Rows are points. The last column is the point's height on a tilted bowl or saddle (a function of degree 2), plus a little noise. Along how many of its main directions does it bend up, bend down or stay straight?
In the rows, zero is written as 128.

Points (10 x 3)
[[138 107 158]
 [169 180 185]
 [132 124 158]
 [175  46 152]
 [113 169 168]
 [196 181 178]
 [ 91 189 166]
 [128 114 160]
 [126 154 164]
 [103  88 175]]
Directions: 1 up, 1 down, 0 straight

Points (15 x 4)
[[106 142 202 148]
 [167  44 141   7]
 [150 160 166 144]
 [148 177 139 134]
 [109 112 134 135]
 [158  76 130  77]
 [ 72  68 169 139]
 [169 116 173 104]
 [176 177 151 139]
 [ 88  89  90 120]
 [164 183 227 155]
 [137 186 129 122]
 [148 142 188 142]
 [ 98 128 132 125]
 [145 114 118 124]]
Directions: 0 up, 1 down, 2 straight

Points (15 x 4)
[[ 51  64 127 184]
 [167  53 141 177]
 [137  98 121 152]
 [ 97  72 131 163]
 [ 65 132  62 182]
 [ 99 133 105 152]
 [ 69 137 174 159]
 [141 166 146 155]
 [142  51  92 188]
 [ 58  94 163 167]
 [137  71 128 162]
 [136 147  94 161]
 [178 119 159 158]
 [183 117 141 158]
 [167 178 137 170]]
Directions: 3 up, 0 down, 0 straight

Points (22 x 5)
[[ 87 129 142 117 110]
 [134  93  58 163 162]
 [179  95  78  78 183]
 [117  89 186 125 127]
 [143 180 135 196 111]
 [172 103 123 157 130]
 [145 182  96  77 195]
 [109 113  86  80 148]
 [148 112  96 128 115]
 [142  90 208 179 205]
 [145 121 116 181 123]
 [ 68 179 119 150 137]
 [110 107 198 157 150]
 [217 157 164  72 202]
 [157  77 103  73 145]
 [142  98 102 176 136]
 [176 120 119 169 134]
 [212  80 102 118 189]
 [ 73 159  78 108 175]
 [144 114 159 122 107]
 [170 101  96 101 140]
 [185  42 154 154 202]]
Directions: 3 up, 0 down, 1 straight

Points (24 x 5)
[[108 114 147  68 111]
 [119 172 173 116 118]
 [115 128 133 109 130]
 [ 76 105 178 131 117]
 [184 107  86 139  87]
 [133 190 143 126 118]
 [170 156 174  81  98]
 [119 115 119 128 127]
 [211  61  77 144  29]
 [ 88 113 109  96 117]
 [167 125 107 135 111]
 [ 50 134  91  89  97]
 [ 96 104 123  60 100]
 [139  75 156 178  93]
 [198 145 166 110  93]
 [179 160 131 114 109]
 [137 146 102  50  94]
 [121 109 164  85 116]
 [190  49 114 103  60]
 [ 52 151 125 136 121]
 [ 90 144  84 236  71]
 [131 198 134 147 113]
 [115  38  54 163  29]
 [175 113 119 107 108]]
Directions: 0 up, 4 down, 0 straight
